Rows are points. Any point is a mix of the corners, with weights that add up to 1. It lies inside the corners' shape when no weight is negative. Say inside or outside, and name the corners with a negative weight.

Corners:
(1): [22 -2]
(2): [18 65]
(3): [-34 -61]
Points:
[-11 -34] => inside
[-22 -22] => outside (1)
[18 17] => inside
[16 -4] => inside

Corners:
(1): [ 39 -17 -34]
(2): [-39 -44  53]
(3): [-49  47 -21]
(4): [-14   4 -62]
Points:
[-27 -30  27] => inside
[-20   8  -5] => outside (4)
[  5 -24 -25] => outside (3)
[-32  -3  15] => outside (4)
[ -1 -40   3] => outside (3)

Corners:
(1): [ 20 -16  56 -56  74 -28]
(2): [ -1  40  22  -1  -2 -55]
(3): [ 12 -67 -87  50   8 -26]
(4): [25  8 30 13 36  2]
(5): [-24  30   3  45 -31   9]
(6): [ 13   1 -59  13 -19  12]
(7): [ 65 -91 -16 -33  33  -1]
Points:
[  8  -2 -34  17 -11   5] => inside
[ 10  -4  -7  -4   9 -28] => outside (4)
[  5  -2  12   7  19 -24] => outside (6)
[ 12  -7 -13   6   3   0] => inside
[-14  19   1  34 -19   1] => inside

Corners:
(1): [-22  24 -36  11 -82 -28  70 -42  50]
(2): [-52 -38   0 -12  35  17 -61 -10  40]
(3): [-13  59 -42 -44  28 -26  18 -31  46]
(4): [ 48  -5  21  15 -71  24 -53  57 -25]
(5): [  25 -106   39   -5  -59   67  -59   13    0]
(6): [ 16   0  -7 -30  38   6  23  38 -14]
(7): [ 37 -40  -6  17  35   9 -16 -10   2]
(8): [ 53   9   4 -40  23 -72 -34  54 -45]
(9): [-24  15 -58 -29 -24  -7  -2 -19  -6]
(10): [-14   8  82  -2   2 -55  36  -8 -41]
Points:
[ 10 -22   5 -18   0  -9  -9   4  -5] => outside (4)
[  8   2 -14 -11 -42 -11   7 -11  10] => outside (2, 6)
[ 26 -17  -5  -8 -23  -6 -43  20   8] => outside (6, 9, 10)
[ -9 -14   6 -23  11   3 -33  11   5] => outside (1, 7)
[ 25  12   6  -9   6 -32  -9  20 -10] => outside (5, 9)
[  5  -6  -4 -19  -1 -19   2   4  -4] => outside (4)
[  3 -13  11 -20   4  -2 -23   6  -5] => outside (1)

Corners:
(1): [-16  42   7 -61  21  20  46 -45  16 -23 -28]
(2): [ 37  58 -81 -10  11  68 -24   3 -16  15 -15]
(3): [ 12 -71  69   0 -37 -46 -62  30 -29 -43  71]
(4): [ 10  16 -73   0   3  11  34 -36 -26 -42  28]
(5): [ 36 -89  59  38 -26 -41 -24 -19  46  17  -5]
(6): [  0 -27 -94   9 -14  63 -10  -5  -4  -6  28]
(7): [-39  63 -74  -4  30  -3  20 -23 -39 -13 -68]
(8): [-47  38 -42 -37  36 -22  61 -18  20   7 -83]
(9): [ 11 -56  62  53 -40 -17 -41  40  27  -7  41]
(10): [  5  16  12 -31  23  39  54 -16  18  19   4]
(11): [ -9  40 -48 -18   0  31 111 -18   3 -23 -24]
(12): [-19 -60  34  45 -40 -72 -27  10   6  47   7]
Points:
[ -1  12  -6 -15   5  16  21 -17   1  -8  -1] => outside (8)
[ -4   9 -18 -14   6   9  25 -14   8  -4 -15] => inside
[  5 -11  -2   6 -12  -2  -8   3  -1  -4  10] => inside
[  4  -5 -48   3  -6  27  -2  -4  -3  -1   7] => inside
[  1  -4 -13  -1  -5   2  12  -2   8   3  -6] => outside (7)
[  2 -24   8   0  -6  -3   0  -4  11   8  13] => outside (7, 11)
[-16   4 -13   8  -2 -27   4  -9  -9  -3 -26] => outside (6, 10)
[ -9 -11  13  -9  -5 -10  19 -11   8  -8   0] => outside (2)
[  0  13  -9   1   3   6  30 -10  12   1 -17] => outside (3, 6)
